Each point is reached from the start by the listed moves, each made 0, 1 or 2 times, or once backwards (-1), plus a little noise. Say if it took an odd or an even number of moves. Then give how often each move was made.

Moves:
(1): [ 0.04 -0.25]
(2): [0.27 0.16]
Start: [-0.02 -0.12]
Points:
[ 0.08 -0.61] => even (2, 0)
[ 0.32 -0.46] => odd (2, 1)
[ 0.01 -0.37] => odd (1, 0)

Moves:
(1): [ 0.22  0.06  0.03 -0.03  0.00  0.03  0.02 -0.10 -0.02 -0.01 -0.03]
(2): [-0.11  0.12 -0.06  0.04 -0.09 -0.01 -0.02 -0.05 -0.09  0.03  0.05]
(3): [-0.01  0.04  0.17  0.01  0.03 -0.05 -0.22  0.06 -0.03 -0.02 -0.06]
(4): [ 0.04 -0.03  0.04  0.20  0.01 -0.07  0.11 -0.04  0.03  0.02 -0.09]
(5): [ 0.02  0.12 -0.18  0.04  0.36  0.00 -0.12  0.14 -0.06 -0.09  0.02]
(6): [-0.02 -0.04  0.00  0.06 -0.01  0.20 -0.02  0.04 -0.07  0.16  0.00]
(7): [-0.14  0.08  0.12 -0.09  0.02 -0.04  0.19 -0.11 -0.13  0.18 -0.04]
(8): [-0.02  0.15 -0.18 -0.06 -0.08  0.02  0.09  0.43 -0.05  0.03 -0.13]
(9): [ 0.03  0.15  0.13 -0.04  0.02  0.06  0.04 -0.01  0.34  0.10  0.07]
(10): [ 0.01 -0.09 -0.16  0.01  0.02 -0.21 -0.15 -0.07 -0.09  0.28 -0.17]
(11): [ 0.05  0.05  0.01  0.01 -0.06 -0.07  0.03  0.14 -0.07  0.11  0.30]
Start: [ 0.18  0.06 -0.03 -0.02 -0.10 -0.27  0.10 -0.27  0.19  0.03 -0.11]
Points:
[ 0.07  0.73  0.11 -0.16  0.22 -0.26 -0.72 -0.16  0.82 -0.28 -0.15] => odd (0, 2, 2, -1, 1, -1, -1, 0, 2, 0, -1)
[-0.31  0.52  0.95  0.38 -0.05 -0.25  0.15 -0.85  0.81  0.07 -0.17] => odd (-1, 2, 2, 2, 0, 0, 1, -1, 2, -1, -1)
[ 0.30  0.19 -0.86 -0.28 -0.26 -0.73 -0.59  0.33 -0.35  0.06 -1.02] => even (1, 1, 1, -1, 0, -1, -1, 2, -1, 2, -1)
[ 0.19  0.05  0.99 -0.12 -0.27 -0.12  0.03 -0.98  0.26 -0.16 -0.29] => even (1, 0, 2, 0, -1, 0, 1, -1, 0, -1, -1)
[ 0.35 -0.10  0.07  0.15 -0.56 -0.57  0.38 -0.39 -0.53  0.85  0.09] => odd (1, 0, 0, 1, -1, 1, 1, 0, -1, 1, 2)
[ 0.38  0.40  0.19  0.44  0.21 -0.47 -0.23 -0.24  0.06 -0.04 -0.37] => odd (1, 1, 2, 2, 1, 0, 0, 0, 0, 0, 0)
[-0.01  0.73  0.25  0.12 -0.89 -0.32  0.24  0.77 -0.13  0.14  0.29] => odd (0, 2, 2, 1, -1, 0, 0, 2, 0, -1, 2)

Moves:
(1): [ 0.16 -0.02  0.12  0.01 -0.01  0.04 -0.04 -0.03  0.05 -0.02 -0.09 -0.05
 -0.09  0.02  0.03  0.04  0.17  0.04  0.00 -0.08  0.10  0.06  0.17  0.14]
(2): [-0.06  0.08 -0.01 -0.02  0.07  0.01 -0.08  0.07 -0.04  0.06  0.01  0.10
 -0.05 -0.03 -0.02  0.09  0.00 -0.01 -0.13 -0.04  0.02  0.00 -0.09 -0.07]
(3): [-0.01  0.02  0.11 -0.09  0.03  0.09 -0.01  0.05 -0.05 -0.07 -0.02 -0.02
  0.02  0.00  0.13  0.00  0.04  0.04 -0.03  0.02 -0.01  0.00 -0.01 -0.06]
(4): [ 0.05  0.07  0.15  0.18  0.00  0.19  0.07  0.05 -0.05  0.01  0.04  0.01
 -0.02 -0.05  0.01  0.05 -0.10  0.00  0.14  0.07 -0.09  0.05 -0.10 -0.01]
(5): [ 0.14 -0.05 -0.05  0.06  0.09  0.14  0.08  0.05  0.03  0.01  0.01 -0.08
  0.02 -0.02  0.12  0.11  0.07  0.04  0.12  0.04  0.06  0.06 -0.11  0.00]
(6): [ 0.01  0.00 -0.08 -0.07 -0.02  0.17 -0.08  0.02 -0.03  0.03 -0.01  0.05
  0.02  0.01  0.03 -0.05 -0.06  0.05  0.04  0.02 -0.11 -0.07  0.08  0.01]
(7): [ 0.03  0.12 -0.06 -0.14 -0.15  0.02  0.12 -0.04 -0.12  0.10  0.02  0.00
  0.06 -0.08 -0.04  0.02 -0.07 -0.10  0.01 -0.15  0.06 -0.16  0.03 -0.06]
(8): [ 0.08  0.00  0.05 -0.08  0.06 -0.03 -0.06  0.14  0.04 -0.03 -0.15 -0.02
  0.10 -0.02 -0.07 -0.02 -0.13  0.05 -0.14 -0.18 -0.01 -0.21 -0.02  0.05]
(9): [-0.07  0.03  0.07  0.06 -0.06  0.15 -0.04 -0.13  0.17 -0.08  0.03 -0.01
  0.00 -0.04  0.02  0.03 -0.02 -0.06  0.00  0.08  0.02 -0.10 -0.01 -0.03]
(10): [-0.09 -0.06  0.01  0.07  0.00 -0.13  0.00  0.00  0.10  0.20 -0.09  0.07
 -0.07  0.07  0.04 -0.01  0.04  0.01  0.07  0.07  0.12 -0.10 -0.04  0.07]
(11): [ 0.06 -0.02  0.05 -0.07  0.05 -0.02 -0.01  0.03 -0.03 -0.02  0.12  0.02
  0.10  0.10 -0.09  0.08 -0.03 -0.01 -0.02  0.02 -0.06 -0.07  0.09 -0.07]
(12): [-0.10 -0.09 -0.01 -0.05 -0.15 -0.04 -0.11 -0.07  0.00 -0.15  0.05  0.28
 -0.04 -0.11  0.10  0.07  0.08  0.03  0.06 -0.04 -0.03  0.04 -0.13  0.01]
(13): [-0.06  0.08 -0.01  0.02 -0.02  0.01 -0.11  0.00  0.01  0.00  0.03 -0.06
  0.03  0.01  0.01  0.01  0.03 -0.02  0.10  0.00 -0.02  0.02 -0.11 -0.04]
(14): [-0.04  0.08  0.04  0.03  0.12 -0.05  0.01 -0.07 -0.01 -0.07 -0.04  0.02
  0.03  0.11 -0.02  0.04 -0.05  0.05 -0.04 -0.02  0.08  0.07 -0.06  0.10]
(15): [ 0.07  0.05 -0.02  0.14 -0.08  0.04 -0.03 -0.06  0.05  0.02 -0.01  0.11
 -0.02  0.00  0.16 -0.01  0.10 -0.04  0.11  0.05 -0.06  0.03 -0.02 -0.07]
(16): [-0.03 -0.03 -0.04 -0.17 -0.01  0.01 -0.04  0.02 -0.08 -0.13  0.00 -0.02
 -0.18  0.06  0.05  0.03 -0.07 -0.13  0.06  0.02 -0.09 -0.03 -0.03  0.07]
(17): [-0.04  0.12  0.05  0.14  0.03  0.05  0.07  0.04 -0.04 -0.06 -0.04  0.07
 -0.08  0.08 -0.07 -0.09  0.22  0.06  0.00 -0.12  0.07 -0.09 -0.01  0.04]
(18): [ 0.01  0.04 -0.02 -0.06  0.01 -0.06 -0.03 -0.06 -0.08 -0.01  0.07 -0.08
 -0.02 -0.06  0.04  0.09 -0.06  0.09 -0.07  0.04  0.00 -0.05 -0.10  0.04]
(19): [-0.03  0.08 -0.05 -0.15  0.07 -0.07 -0.02  0.00  0.04  0.09  0.09  0.04
 -0.07 -0.10  0.01 -0.01  0.04 -0.02  0.06  0.07 -0.04  0.00 -0.12  0.04]
(20): [-0.01  0.07  0.02 -0.01  0.03  0.03 -0.09 -0.05 -0.15 -0.03  0.00 -0.01
  0.12  0.03 -0.11 -0.09  0.05 -0.12 -0.07  0.06  0.04 -0.14 -0.10  0.07]
(21): [ 0.12  0.10  0.03 -0.06 -0.03  0.11 -0.07  0.06 -0.07  0.03  0.07 -0.01
  0.03  0.10 -0.06 -0.14  0.02  0.03  0.00 -0.04  0.08 -0.06 -0.10 -0.07]
(22): [ 0.00  0.11 -0.01 -0.01 -0.16 -0.06  0.01  0.10  0.08  0.02 -0.03  0.05
  0.07  0.06  0.05  0.08  0.20  0.05 -0.03  0.10  0.00  0.12 -0.11  0.05]
(23): [ 0.03  0.00 -0.04 -0.03  0.09 -0.05  0.02  0.09  0.06 -0.10 -0.04 -0.05
 -0.10 -0.02  0.01  0.07 -0.06  0.01  0.06  0.10  0.11  0.04  0.15 -0.11]
(24): [-0.04  0.02  0.02  0.05  0.00 -0.03  0.00  0.03 -0.01 -0.06  0.10  0.04
 -0.01 -0.03  0.06  0.00 -0.01 -0.05 -0.06 -0.07  0.07 -0.05  0.04  0.10]
Start: [ 0.18  0.13 -0.09 -0.05 -0.05  0.11  0.16  0.01  0.08  0.06 -0.11  0.00
 -0.09  0.13  0.13 -0.12  0.00  0.01  0.12  0.05  0.07  0.13 -0.03  0.21]
Points:
[ 0.43  0.69  0.14 -1.48 -0.34  0.66 -0.35  0.13 -0.43 -0.40  0.16  0.39
 -0.27 -0.16 -0.12  0.18 -0.34 -0.13 -0.54 -0.56 -0.30 -1.22 -0.11 -0.03] => even (1, 2, 1, 0, -1, 1, 2, 2, 2, -1, 2, 1, -1, -1, 0, 2, 1, 2, 1, 0, 1, 0, 0, -1)
[-0.07  0.44  0.08 -0.39  0.07  0.21  0.13 -0.27  0.07 -0.57 -0.51 -0.62
 -0.17 -0.02  0.09 -0.06 -0.71  0.07 -0.54 -0.69  0.10 -0.70  0.24  0.30] => odd (0, 0, 1, -1, -1, 0, 1, 2, 2, -1, -1, -1, 1, 1, 0, 1, 1, 2, -1, -1, -1, -1, 0, 0)
[ 0.60 -0.10  0.69  0.47 -0.22  0.83  0.33 -0.19  0.24 -0.08 -0.59  0.15
 -0.04 -0.12  0.32  0.11 -0.08  0.04  0.47 -0.02  0.13 -1.03  0.00  0.32] => odd (1, -1, 1, 2, 1, 0, 1, 2, 2, 2, 1, 1, -1, -1, 1, 0, 1, 1, -1, 1, -1, -1, 0, -1)
[ 0.72  0.28  0.07  0.33  0.65  0.99  0.40 -0.01 -0.14  0.02  0.27 -0.16
  0.61  0.52  0.09 -0.25  0.15  0.01  0.57  0.94 -0.31  0.36 -0.21 -0.11] => even (-1, -1, 1, 1, 2, 1, -1, -1, 0, -1, 2, -1, -1, 1, 1, -1, 0, -1, 1, 2, 0, 0, 0, -1)
[ 0.02  0.57 -0.16  0.55  0.53  0.95 -0.02  0.00 -0.17 -0.35 -0.19 -0.12
 -0.98  0.33  0.89 -0.02  0.20  0.02  0.94  0.50 -0.25  0.38 -0.25  0.22] => odd (0, 1, 1, 1, 1, 2, -1, -1, 0, 0, -1, -1, 2, 1, 2, 2, 2, 1, 0, 0, -1, -1, 1, 0)
[-0.15  0.80 -0.23 -0.91 -0.53 -0.13 -0.66 -0.03 -0.05  0.44  0.69  0.49
  0.31 -0.22  0.22  0.28  0.91 -0.13  0.03  0.55  0.57 -0.06 -1.53 -0.10] => even (0, 2, 1, -1, 1, -1, 1, -1, 1, 1, 1, 2, 2, -1, -1, -1, -1, 1, 2, 2, 2, 2, 0, 0)
[ 0.10  0.82 -0.26 -0.39 -0.45 -0.19 -0.27  0.45  0.57  0.46 -0.33 -0.14
 -0.15  0.32  0.13  0.26 -0.70  0.02 -0.24  0.25  0.45 -0.66 -0.48 -0.29] => odd (-1, 2, -1, 0, -1, 0, 1, 2, 2, 2, 0, -1, 1, 0, 1, 1, -1, 2, -1, -1, 2, 2, 2, 0)
[-0.29  0.58  0.14 -0.24  0.37 -0.48 -0.36 -0.13 -0.18 -0.22  0.25  0.36
 -1.05  0.53 -0.03 -0.12  0.68 -0.30 -0.44  0.32  0.84 -0.61 -0.27  0.77] => even (1, 2, 0, -1, -1, -1, -1, -1, 1, 2, 1, 0, -1, 0, 0, 2, 2, 2, 1, 2, 1, 0, 1, 2)
[ 0.23  1.77  0.99  0.18 -0.38  0.67 -0.11  0.32 -0.06  0.50 -0.07  0.72
  0.31  0.28  0.05 -0.18  0.62  0.15 -0.49 -0.52  0.71 -1.23 -0.99  0.50] => even (1, 2, 2, 2, -1, 0, 2, 2, 2, 2, 1, 0, 0, 1, 1, -1, 2, 1, 1, 1, 2, 2, -1, 2)
[ 0.91  0.47  0.38  0.60 -0.08  1.08 -0.13  0.21 -0.51  0.06 -0.26  0.08
 -0.69  0.69  0.58 -0.67  0.35  0.03  0.36 -0.03  0.04 -0.13 -0.10  1.04] => odd (2, 0, 0, 2, 0, 2, -1, 0, -1, 1, -1, -1, -1, 0, 2, 2, 1, 1, -1, 1, 2, 0, -1, 2)
[ 0.73  0.11  0.61  0.87 -0.50  0.49  0.29  0.56  0.37  0.28 -0.93  0.74
  0.00  0.11  0.76  0.28  1.40  0.75  0.54 -0.31  0.20  0.15 -0.65  0.69] => odd (2, 0, 1, 2, 2, 0, 0, 2, -1, 2, 0, 2, 0, -1, 1, -1, 2, 0, -1, 0, -1, 2, -1, -1)
[ 0.60  0.06  0.15  0.18 -0.16 -0.12 -0.10  0.49  0.39 -0.60 -0.65  0.61
  0.02  0.29  0.42 -0.03  1.72  0.37  0.23  0.07  0.50  0.28  0.30  0.49] => odd (2, -1, 1, -1, 1, 0, -1, 1, -1, 0, 1, 2, 0, -1, 1, -1, 2, -1, 0, 2, -1, 2, 2, 0)
